Each row is a point. To make a cloud, some directions were put in groups of two or more. Within a group, all points are equally far from the middle, so they leave a hole (a ring in 2 directions, a hollow ball in 3). The other directions are filled evenly. Then the cloud was stretched, turned, moved and blurred a little. How many holes are there, and how many directions does each take, smallest first?

Cloud:
[-76 -24 47]
[-7 45 -30]
[25 36 53]
[1 11 95]
[33 -28 67]
[43 46 0]
[15 -7 -62]
[68 36 37]
[26 -38 4]
[6 50 70]
[15 -22 -3]
[-41 23 -19]
[5 -75 42]
[-46 -14 16]
[-70 18 8]
[12 13 64]
[-4 -23 3]
[70 -1 49]
[-18 -46 -32]
[28 -3 11]
Holes: 0

Cloud:
[-34 45 -9 3]
[13 -11 -60 66]
[-9 -79 -46 -22]
[-21 -33 1 66]
[-55 27 -18 0]
[16 -77 8 -1]
[-16 -30 -93 0]
[-7 -12 65 6]
[-33 2 -42 -74]
[-21 39 -51 9]
[-3 -53 -24 65]
[-25 -49 50 -14]
[69 -2 18 11]
[1 -69 -23 -56]
[-55 -29 -31 -59]
[71 24 -27 -28]
[16 -45 -22 -77]
[-51 18 35 2]
[28 -19 -4 74]
[-65 -41 -22 12]
[57 20 30 -10]
[65 6 8 -40]
[-28 36 35 9]
[21 59 -11 1]
[-38 -9 -76 -25]
[10 -1 52 34]
Holes: 1 (4)

Cloud, 48 rows:
[50 -34 -9 -9 26 0]
[-59 -26 20 -18 50 66]
[48 -34 -8 -14 15 -5]
[13 30 46 39 63 51]
[-24 -23 -51 42 -19 15]
[-10 47 -32 -13 26 -42]
[-16 64 -12 64 38 -4]
[46 43 -26 45 37 61]
[-23 8 -13 -60 21 75]
[-93 -24 31 -3 -2 38]
[25 24 -26 -21 48 -35]
[-54 16 -66 20 -13 52]
[-73 -66 -11 7 3 28]
[0 47 -2 66 -16 33]
[-34 -15 -50 -21 80 20]
[-19 47 -24 6 22 -45]
[57 26 18 -3 11 51]
[14 21 -68 -49 -33 66]
[-23 79 -4 16 12 -11]
[-59 32 -59 14 40 50]
[6 44 -23 73 50 9]
[34 21 -71 -34 -28 62]
[-14 -17 -11 -67 -14 73]
[-37 20 -25 -52 -51 47]
[-71 -1 -61 13 33 23]
[50 -9 -72 -12 6 29]
[-26 -13 -62 42 -11 32]
[-7 5 -45 58 -16 9]
[-74 44 -37 7 0 37]
[14 10 -43 -46 -21 86]
[-27 -53 28 36 -31 3]
[48 1 -36 27 60 10]
[30 -16 7 0 2 84]
[20 -39 -38 33 31 31]
[1 60 -18 37 6 -29]
[-48 -54 -5 -34 57 43]
[16 -25 -49 42 26 33]
[-21 16 -58 -1 13 95]
[-63 -16 49 34 57 -21]
[-40 48 -35 -53 -18 30]
[14 16 -59 36 7 75]
[-44 -15 -77 10 25 47]
[-33 -42 39 30 -43 26]
[41 -43 14 -20 2 7]
[-46 -12 10 -29 46 77]
[16 -25 2 -47 -38 61]
[-27 -2 75 56 38 10]
[-62 -9 -4 -25 19 -46]
Holes: 3 (2, 2, 2)
